Each point is reached from the start by the listed moves, each made once or not at all, plus a little noise. Is the number of moves made odd or even? Then give how often each move was made.

Moves:
(1): [ 0.21 -0.25 -0.55]
(2): [-0.48  0.12 -0.28]
(3): [ 0.30  0.36 -0.16]
Start: [ 0.05 -0.09 -0.20]
Points:
[-0.19 -0.22 -0.98] => even (1, 1, 0)
[ 0.03 -0.14 -0.23] => even (0, 0, 0)
[-0.40  0.03 -0.48] => odd (0, 1, 0)

Moves:
(1): [ 0.37 -0.34 -0.37  0.30  0.06 -0.09  0.35]
(2): [ 0.26 -0.33 -0.20  0.05  0.46  0.18  0.27]
(3): [-0.04 -0.20  0.01  0.11  0.10 -0.11  0.02]
(4): [-0.09 -0.19 -0.37 -0.02  0.32  0.10  0.56]
(5): [-0.11  0.05  0.27 -0.17 -0.06  0.13  0.12]
(6): [-0.30  0.12  0.27  0.07  0.03  0.58  0.24]
Start: [ 0.12 -0.09 -0.05  0.02 -0.20 -0.02  0.04]
Points:
[-0.08 -0.43  0.32  0.07  0.33  0.75  0.70] => even (0, 1, 1, 0, 1, 1)
[ 0.34 -0.62 -0.23  0.17  0.37  0.04  0.34] => even (0, 1, 1, 0, 0, 0)
[ 0.08 -0.29 -0.04  0.14 -0.11 -0.11  0.05] => odd (0, 0, 1, 0, 0, 0)
[ 0.13 -0.10 -0.05  0.01 -0.21  0.00  0.06] => even (0, 0, 0, 0, 0, 0)
[ 0.20 -0.97 -0.44  0.35  0.72  0.79  1.60] => even (1, 1, 1, 1, 1, 1)

Moves:
(1): [ 0.01 -0.02  0.19  0.00  0.50 -0.12  0.05 -0.17  0.02  0.08  0.24  0.20
 -0.23]
(2): [ 0.09 -0.04 -0.44 -0.16 -0.01 -0.24  0.29 -0.01 -0.22 -0.24 -0.22 -0.19
  0.13]
(3): [-0.05 -0.02 -0.09 -0.08 -0.14 -0.27 -0.18 -0.18  0.13  0.08 -0.06  0.05
 -0.18]
(4): [-0.01  0.14 -0.31  0.01  0.04 -0.13  0.15 -0.18  0.26 -0.21  0.22 -0.15
  0.27]
(5): [ 0.04  0.07  0.06 -0.26  0.15 -0.37 -0.04 -0.03 -0.33 -0.25  0.29  0.20
  0.02]
(6): [-0.21 -0.08 -0.09 -0.20 -0.10 -0.28 -0.12 -0.13  0.09  0.38 -0.11 -0.15
 -0.09]
(7): [-0.09  0.11 -0.41  0.10 -0.05  0.03  0.36  0.40 -0.18 -0.10  0.15 -0.08
 -0.29]
(8): [ 0.15 -0.13 -0.23  0.12 -0.07  0.26 -0.14  0.02 -0.33 -0.05 -0.14 -0.19
  0.18]
(9): [ 0.08 -0.34  0.42  0.27 -0.17  0.15 -0.18  0.01 -0.52 -0.13 -0.06  0.36
  0.44]
(10): [-0.27  0.10 -0.20  0.07  0.43 -0.05  0.18  0.11 -0.30 -0.26 -0.12  0.09
 -0.12]
(11): [-0.14 -0.26 -0.04  0.07  0.52  0.38 -0.02  0.12  0.38  0.32 -0.02  0.17
 -0.07]
Start: [-0.02  0.12 -0.08 -0.03  0.04  0.04  0.00  0.08 -0.07  0.02 -0.14 -0.01
 -0.17]
Points:
[-0.31  0.35 -0.46 -0.15  1.12 -0.49  0.60  0.41 -0.86 -0.52  0.41  0.42
 -0.77] => even (1, 0, 0, 0, 1, 0, 1, 0, 0, 1, 0)
[ 0.00  0.15 -0.05 -0.33  0.28 -0.34 -0.01  0.02 -0.40 -0.22  0.18  0.17
 -0.13] => odd (0, 0, 0, 0, 1, 0, 0, 0, 0, 0, 0)
[-0.28 -0.03 -0.35  0.11  1.02  0.29  0.46  0.42  0.14  0.32  0.27  0.24
 -0.76] => odd (1, 0, 0, 0, 0, 0, 1, 0, 0, 0, 1)
[-0.46 -0.47 -1.25  0.17  1.00 -0.23  0.37  0.02 -0.74 -0.13 -0.32  0.12
 -0.12] => even (1, 1, 1, 1, 0, 1, 1, 1, 1, 1, 1)
[-0.02  0.38 -0.54 -0.13  0.69 -0.59  0.54  0.07 -0.31 -0.55  0.70  0.16
 -0.41] => even (1, 0, 0, 1, 1, 0, 1, 0, 0, 0, 0)
[-0.54  0.25 -1.57 -0.31  0.99 -0.63  0.76  0.33 -0.29 -0.63  0.14  0.07
 -0.41] => odd (0, 1, 1, 1, 1, 0, 1, 0, 0, 1, 1)
[-0.20  0.31 -1.07 -0.03  0.41 -0.22  0.82  0.61 -0.77 -0.60 -0.30 -0.15
 -0.44] => odd (0, 1, 0, 0, 0, 0, 1, 0, 0, 1, 0)
